Each row of a before or after table is a point. The points were changed in one or more steps. Then noise was added and the rows were shuffled. The steps act on how far a point lies along the listed directions, d1 being the first. Name the steps. A step turns or swaps two directions, mirrors them in a line or flattens them onto one, adds a multiple of one to another, or multiplies one. Angles are multiples of 10 degrees, from the lower direction toward the higher: turns from -170 to 170, lines from 10 to 170 but not 90. Use the fewest steps. Two steps may share a direction if one is a turn and the other turns, adds or multiplies; they go together, in the order done. Otherwise the lowest direction goes first.

Directions:
(1): -231 -135
(2): 135 -231
Before:
-3 8

30 83

-57 13

53 -14

-18 38

-64 32

-3 -6

85 51
After, 8 rows:
-4 5

31 -87

-59 -31

85 -50

49 17

-18 -42

-55 -13

-5 -5
Steps: mirror d1 and d2 in the line at 150 degrees

Directions:
(1): -260 9 50 -87 -304 212
(2): 172 -244 -294 75 -138 122
(3): -266 45 -306 -26 35 -216
(4): 196 142 -5 -151 -282 -231
Before, 14 rows:
33 -29 -47 19 36 14

-44 40 24 -55 -61 -49

-52 -43 4 33 -22 69

45 15 -102 4 -33 -68

-43 66 54 -18 44 -67

23 15 -12 1 -10 -14

-26 30 14 4 -33 4

-87 -52 -90 4 -68 32

-20 -8 4 10 16 -9

-74 29 24 -25 -4 -26

-62 94 51 -49 -47 -80

-23 19 -4 -19 -47 -51

-32 3 -29 -42 -70 1

-80 -79 -54 48 46 38
After:
26 -27 -45 17 33 22

19 17 -11 -2 -15 -10

-56 97 49 -45 -43 -81

-32 43 25 -52 -52 -61

-22 3 -32 -40 -56 -13

41 21 -98 4 -38 -57

-26 -9 3 13 19 -4

-42 -45 3 34 -4 57

-24 32 12 10 -26 0

-77 -78 -54 50 40 36

-9 23 -11 -17 -44 -51

-65 28 19 -20 5 -30

-48 66 58 -23 38 -61

-66 -56 -95 11 -54 19
Steps: multiply d1 by 0.7

Directions:
(1): 251 130 -116 -306 -179 -101 -219 -149 -1 290 -165 140
(2): -124 211 -257 -202 306 357 104 -100 -129 49 44 23
Before, 13 rows:
-7 -39 -10 27 -17 -17 -10 -5 9 -4 -16 -10

16 -68 108 78 -105 -98 -53 28 16 -24 7 -1

-58 -12 2 3 95 79 75 0 -4 -53 32 -26

-20 66 -59 -35 76 100 16 5 -1 9 11 23

7 -10 -18 -6 -44 10 -1 7 11 8 -19 -15

18 -90 81 102 -57 -72 -9 14 34 -25 23 -29

13 -5 32 -16 -43 -46 -47 -5 6 33 -15 -4

-1 26 -53 -32 34 53 13 -30 -16 16 3 3

-12 13 -28 -44 30 47 -14 -4 -15 13 -6 9

40 -31 50 6 -87 -50 -84 1 13 58 -26 12

-50 74 -90 -88 92 107 31 -34 -27 -20 10 28

46 14 -51 -76 -82 -19 -51 -15 14 81 -64 5

8 -21 4 24 -11 -10 -36 34 -8 -29 -5 0
After (13 x 12):
-12 -34 -13 30 -12 -19 -6 -5 6 -11 -19 -6

13 -19 38 -6 -45 -50 -42 3 11 25 -16 -8

10 -19 4 31 -1 -8 -29 36 -15 -26 -1 -7

-32 77 -93 -102 74 102 19 -41 -22 4 7 43

45 -4 -41 -62 -93 -34 -58 -10 15 83 -65 5

-13 71 -63 -40 73 100 5 -4 -4 17 1 25

-52 0 -11 -9 98 86 77 -6 -10 -44 27 -21

40 -36 59 24 -82 -58 -76 7 10 50 -28 11

5 33 -52 -39 20 53 11 -34 -7 24 -2 5

7 -8 -16 -7 -50 11 5 -1 12 3 -21 -10

-3 -76 110 91 -90 -88 -36 36 20 -39 19 -13

10 -87 82 103 -44 -53 11 19 30 -40 32 -35

-3 8 -28 -44 29 38 -19 -4 -14 21 -9 7
Steps: turn d1 and d2 by -10 degrees
